Rows are points. Two turns around zero, p and q, are shown by what they do to some points. Write where each new point lands after one turn and then the other. Backwards means that the second turn is done in reverse. Each puzzle has new turns, and all numbers are rounded.

Turn p:
[ 1.23 -1.30] => [ 0.93 -1.53]
[0.95 0.22] => [0.97 0.02]
[-0.60 -0.24] => [-0.64 -0.11]
[-1.58  1.32] => [-1.27  1.62]
Turn q:
[-1.40  1.65] => [0.45 2.12]
[-0.55  0.94] => [0.41 1.01]
[ 0.88 -1.46] => [-0.61 -1.59]
[ 1.25 -0.60] => [ 0.29 -1.36]
[-0.16 -0.53] => [-0.52 -0.20]
Where do these land?
p, then q: [0.85 1.62] => [ 1.83 -0.06]
q, then p backwards: [1.33 0.51] => [ 1.34 -0.47]
q, then p: [-2.00 -0.63] => [-1.44  1.53]
q, then p: [-0.27 -0.80] => [-0.84 -0.11]
p, then q: [ 0.09 -0.70] => [-0.59 -0.39]

Turn p:
[-0.95  2.45  0.11 -0.95] => [ 0.55  0.71 -1.34  2.29]
[-1.17  0.33  1.49  0.00] => [ 0.44 -0.95  0.64  1.48]
[-0.04 -0.68 -0.38  0.98] => [ 0.62 -0.22  0.38 -1.00]
[ 1.65 -0.35  0.15  0.63] => [-0.53  1.03  1.07 -0.88]
[ 0.50 -1.75 -1.38 -0.65] => [-1.06 -0.57 -0.77 -1.90]
Turn q:
[-0.07  0.72 -1.04 -0.79] => [-0.03 -0.17 -1.26  0.79]
[ 1.90 -0.80 -1.41  0.96] => [-2.22 -0.01  0.84  1.25]
[-1.35 -1.63  0.88 -0.02] => [1.71 0.15 1.52 0.00]
[-0.22  0.20  0.72  1.29] => [-0.20 -0.72  0.68 -1.11]
[-0.26  1.51  0.85 -1.44] => [ 0.74  0.76 -1.78 -0.92]
Where do these land?
p, then q: [-0.59 -0.73 -0.74 -0.17] => [0.19 0.43 0.11 1.11]
q, then p: [ 3.22 -0.55 -0.49  0.36] => [ 2.33 -1.18 -0.59  1.97]
p, then q: [-0.66  1.71 -0.84  1.02] => [-2.14  0.06 -0.72  0.04]
p, then q: [-0.52 -0.16  0.72 -0.62] => [ 0.20 -0.43  0.99  0.03]
p, then q: [-0.92  0.50 -0.74 -0.79] => [-0.64 -0.72  0.15  1.15]
q, then p backwards: [-0.52 -0.78  2.10  0.19] => [ 0.83 -0.44 -0.30  2.09]

Turn p:
[-1.15  1.01 -0.06  0.78  1.33 -1.79  1.01  0.48] => [ 0.53  0.43  0.79 -0.95  0.01 -0.37 -0.29 -2.64]
[-0.36  1.67 -0.04 -0.58 -2.05 -0.22  0.15  0.32] => [ 0.48 -1.28  1.49 -0.43  1.20 -1.13 -0.02  0.79]
[-1.19 -1.66  1.77  0.80 -1.72 -0.15 -0.62  0.98] => [-2.18 -0.61 -1.32  0.66  1.50 -1.52 -0.63 -0.14]
[-0.57 -0.06 -0.42 -1.03  0.80 -0.15  1.58 -0.31] => [ 0.89 -0.52 -0.30 -1.28 -0.69  0.65 -0.93 -0.51]
[-2.15 -0.06 -1.18 -1.30  1.38 -0.04 -1.42 -0.45] => [ 1.07  2.35 -0.04 -0.51  0.33  0.09 -2.16  0.35]
[ 0.98  0.21 -1.07 -0.67  0.89  1.84  0.51 -1.68] => [ 1.19 -0.14  0.11  0.41 -1.07  2.37 -0.09  1.21]
[ 0.93 -1.66 -0.19  1.23 -1.53  0.26 -0.58 -0.02] => [-2.27 -0.40 -0.07  1.12 -0.59 -0.30  0.33  0.90]
[ 1.45 -1.38  1.32 -0.07 -0.32  0.53 -1.38 -1.70] => [-0.03 -0.13 -1.53  2.52 -0.83 -0.21  0.36  1.17]
[1.12 1.56 0.29 0.98 1.08 0.68 1.34 0.95] => [ 0.46 -0.51  0.49 -0.67  0.40  1.44  2.06 -1.19]
[ 0.95  0.38 -0.43 -0.13  0.15 -0.95 -0.58  1.43] => [-0.16  0.81  0.39 -0.87 -0.27 -1.00  1.37  0.06]
Turn q:
[ 1.35 -0.53  0.77 -0.11  1.71 -0.78  0.63  1.47] => [-2.14 -0.05 -1.03 -1.26 -0.90  0.69 -0.11 -0.50]
[-0.45  0.46 -1.32 -0.54  0.10  1.39 -0.93 -0.83] => [ 0.95 -0.28  1.00  0.95 -1.01 -1.04  0.55  0.81]
[ 0.23  1.56  0.29 -1.36 -1.38  0.73  0.01 -0.86] => [ 0.71 -1.03 -0.31  2.11  0.27 -0.87 -0.63 -0.49]
[ 1.39 -2.60  1.64  0.52  0.50 -0.09  0.44  1.19] => [-1.33 -0.21  0.25 -1.98 -0.21  1.60  0.59 -2.19]
[ 1.64 -0.84  0.61  1.68  0.80  0.19  1.56  1.12] => [-1.18 -0.20 -0.93 -0.87 -0.39  2.57  1.00 -0.40]
[-0.54 -0.02  1.16  0.34  0.34  0.47  1.13 -0.19] => [-0.75 -0.61 -0.20  0.05  1.20  0.26  0.96 -0.03]
[-0.72  0.84 -1.73  0.56 -1.01 -1.41 -1.99 -1.60] => [ 2.90  0.86 -0.02 -0.32 -0.08 -1.12 -1.31  1.35]
[-1.67  1.05 -1.58 -0.36 -1.60 -0.15 -1.06  0.40] => [ 1.09  1.26  1.32  1.39  0.35 -0.67 -1.44  1.13]
[-1.30  0.29 -1.58 -1.13 -0.66 -0.61  0.12 -1.32] => [ 1.20  1.48 -0.11  1.00  0.32 -1.79  0.18  0.36]
[ 0.07 -0.22  1.75  0.41  1.21  0.25  0.09  0.64] => [-1.47 -1.22  0.04 -1.08  0.45  0.38  0.23 -0.06]
Where do these land?
q, then p backwards: [-0.11 -0.89 -0.16  0.18  0.55  1.18 -1.12 -0.57] => [ 1.01  1.10 -0.74 -0.21 -0.44 -0.77  0.72  0.12]
p, then q: [ 0.72  1.70 -0.14  0.69 -0.13 -1.55 -1.32  1.72] => [-1.14 -0.17 -2.63 -0.03  1.59 -0.48 -0.07 -0.04]
p, then q: [-0.57 -1.43  0.52  0.46 -0.22  0.12 -0.74 -1.43] => [ 1.20  0.26  0.93 -0.66 -0.01  0.73 -0.49  1.38]
q, then p: [-0.31  1.58 -1.23 -1.57 -0.87  0.41 -1.02 -0.19] => [-1.34  0.43  0.80  1.24  0.03 -1.54  1.20 -0.78]
p, then q: [-1.34  1.57 -1.27  1.39 -0.11 -0.18 -0.03  0.37] => [-0.63 -2.23 -0.25 -0.68  0.96 -1.07  0.17 -0.01]
q, then p: [-0.33  1.67  1.30 -0.20 -0.26  0.38  0.39 -0.66] => [-1.27  1.34 -0.50 -0.09 -0.93  0.39 -0.18 -0.84]
p, then q backwards: [ 1.68 -1.68 -1.45 -0.12 -0.40  1.24  0.39  0.65] => [ 0.60  0.37 -0.64  1.20  2.36  0.48  0.45  1.30]
q, then p: [ 1.55 -0.54 -0.45 -0.35  0.90 -0.93  1.21  0.04] => [ 0.24 -0.55  1.74 -0.52 -0.19  0.43 -1.21  0.92]
q, then p: [-2.24 -1.99  1.77  1.28 -0.82  0.15  1.71 -1.32] => [ 2.39 -0.07 -1.59 -0.85 -1.20  2.27  0.23 -1.87]
p, then q backwards: [ 0.95  0.01  1.10 -1.76  1.37 -0.82  0.53  1.39] => [ 0.92 -1.01 -0.27  0.32  1.05 -1.20  0.22 -2.31]
